Rows are points. A path goes straight from each point to the next, and from the last back to the first. The post is the endless flat space through its rows: a point in 2 columns, a line in 3, a plane in 4, and so on, so that a path can go around it. How many times does the path go around the post? Going back the other way cancels.
In the rows, zero is written as 128.

Post (2 x 3):
[[162  79 147]
 [155 148 121]]
Path:
[[178 117 177]
 [118 121 151]
 [127  92 121]
 [170  94  87]
 [180  85 138]
 [172 108 160]
 [148 107 150]
 [140 139 124]
 [156  93 101]
 [212  74 128]
 [179  84 152]
 [154 126 181]
 [136 123 130]
 [129 128 100]
 [165 110 117]
 [212  98 133]
 [176 121 163]
 [204 177 138]
 [161  94 161]
 [119  84 134]
 [144 149  88]
 [171 108 112]
 [192 127 121]
 [199 151 153]
 [152 140 156]
 [144 112 138]
 [143  74 133]
 [168  69 128]
 [193  65 165]]
Times around: 5

Post (10 x 11):
[[120 167 103 166  98 169 115 162 138 132  93]
 [150 114 159 140 157 102  80  96 106 173 145]
 [138 148 161 104 201 115 194 111 109  64 160]
 [136 153  93 156 118 132 133 156 114 135 152]
 [140 109 145 111 162 144 117 157  92 171 124]
 [143 132 130 128 110 146 168 143 142 152 104]
 [ 70 142 158 104 180  76 185 115 120  82 179]
 [142  93 130  94 176 114  78 105 133 153 121]
 [155  78 143 126 137 140  86  97  98 133 121]
 [127 162  97 149 106 215 155 123 109 149 123]]
Path, 30 rows:
[[157 173 155 147 196  96 168 107 148  46 156]
 [131  81 132 109 187 180 128 184  87 202  74]
 [ 98 168 141 135 136 114 168 120  81 103 137]
 [112 145 165 129 114 102 117  96 141 131 119]
 [166 114 172 124 149 139 131  95  68 163 195]
 [153 129 149 127 203 166 128 224  65 108 131]
 [111  94 159  89 190 131 130 135 125 174 116]
 [ 97  94 146  86 188 115  92 160 155 141  85]
 [174 135 182 199 162 164 109  98  76  84  99]
 [107 139 123 129 150 151 156 137  77 152 132]
 [ 98 177 107 104 182 188  50 132  68 165 119]
 [148 123 148 164  98 105  80 149 121 123  97]
 [133 148 129 129 155 199 139  72  52  81 211]
 [112 173 126 179 121 129 134 162 121 125 143]
 [177 114 125 166 144 172 125 193 120 187  83]
 [147 120 145 120 166 153 148  66 142  64 128]
 [180  83 125  78 154  64 179 150 180 114 169]
 [131 150 131 186 146 219 118 154  75 162 117]
 [172  90  79 153 152 139  79  91 132  99  85]
 [ 93 134 135 122 165 132 152  57  53  82 188]
 [199 125 104  61 178 122 127 138 129  39 108]
 [171 145 198 111 189  86 219 125  76 124 153]
 [114 127 120  91 162 145 106 162 122 136 103]
 [158 137  70 122 146 222  96 128  85  93 135]
 [160 127 119  96 154 131 166 129 103 110 193]
 [154 114 181  93 121 156 181 176  79 171  93]
 [ 99 150  88 161  99 142 111  61 120 141 152]
 [ 98 154  82 109 143 172 113 193 115 156 103]
 [140 110 112 100 136 112 121 144 115 139 160]
 [128 132 111  89 176 194 127 132 115 114 141]]
Times around: 3
